Each row is a point. Each copy is the shape, with its points in the same order, turned, moved and blurred by noise. Say if it was mirrored as well.
In the rows, 128 means zero.

Shape:
[[145  99]
 [150 114]
 [122 139]
 [123 119]
 [ 74 181]
 [ 59 124]
 [126 140]]
Copy 1 (7 x 2):
[[136  97]
 [126 119]
 [142 147]
 [137 131]
 [157 210]
 [202 162]
 [133 149]]
Copy 1 is: mirrored
Copy 2 (7 x 2):
[[ 94 104]
 [104  98]
 [127 129]
 [105 123]
 [156 185]
 [ 99 192]
 [128 127]]
Copy 2 is: only turned

Shape, 6 rows:
[[103 135 113]
 [102 121  80]
 [156 165 108]
 [158 122 128]
 [ 87  91 119]
 [168 126 195]]
Copy 1:
[[128 160 125]
 [154 165 151]
 [159 121  91]
 [128 102 120]
 [105 161 164]
 [ 73  80  86]]
Copy 1 is: mirrored
Copy 2 (6 x 3):
[[139 151 116]
 [127 183 122]
 [151 135 172]
 [106 118 145]
 [ 99 168  82]
 [113  58 128]]
Copy 2 is: mirrored
Copy 3:
[[124 138 165]
 [121 164 186]
 [178 145 141]
 [143 159 114]
 [ 80 153 159]
 [135 119  62]]
Copy 3 is: only turned
Copy 4, 6 rows:
[[ 98 102 122]
 [ 80 101 147]
 [119 164 125]
 [147 126 156]
 [107  51 149]
 [206 117 126]]
Copy 4 is: mirrored

Shape (10 x 4):
[[157 162 132 100]
 [125  92 137 165]
 [112  89 122 149]
 [151 125  93 122]
 [150 176  98 118]
 [ 89  86 148 149]
 [141 170  96 125]
 [ 81 104 126 153]
 [172 198 115 147]
 [170 190 108 107]]
Copy 1, 10 rows:
[[134 166 150 109]
 [ 94  88 105 136]
 [105 102 111 167]
 [150 125 144 147]
 [140 153 180 122]
 [ 82 120  93 160]
 [136 144 177 133]
 [ 72 114 119 180]
 [133 135 201  84]
 [148 164 189  98]]
Copy 1 is: only turned
Copy 2 (10 x 4):
[[109  73 134 110]
 [158 152 142 144]
 [159 143 123 154]
 [128  88 134 164]
 [ 82  77 134 143]
 [165 164 108 132]
 [ 84  87 131 149]
 [140 164 100 146]
 [ 64  86 171 128]
 [ 78  57 146 127]]
Copy 2 is: mirrored
Copy 3:
[[171 137 139 115]
 [ 88 143 130 168]
 [ 99 123 117 174]
 [163 130 133 171]
 [180 116 163 136]
 [ 70 120 110 153]
 [173 109 162 141]
 [ 83  99 126 162]
 [177 141 199 129]
 [201 129 168 120]]
Copy 3 is: mirrored
Copy 4:
[[172 163 137 153]
 [ 92 121 161 111]
 [104 115 149  97]
 [164 115 152 122]
 [178 126 123 160]
 [ 78 133 139  86]
 [168 122 116 153]
 [ 93 117 114  91]
 [161 127 126 204]
 [188 141 127 178]]
Copy 4 is: only turned
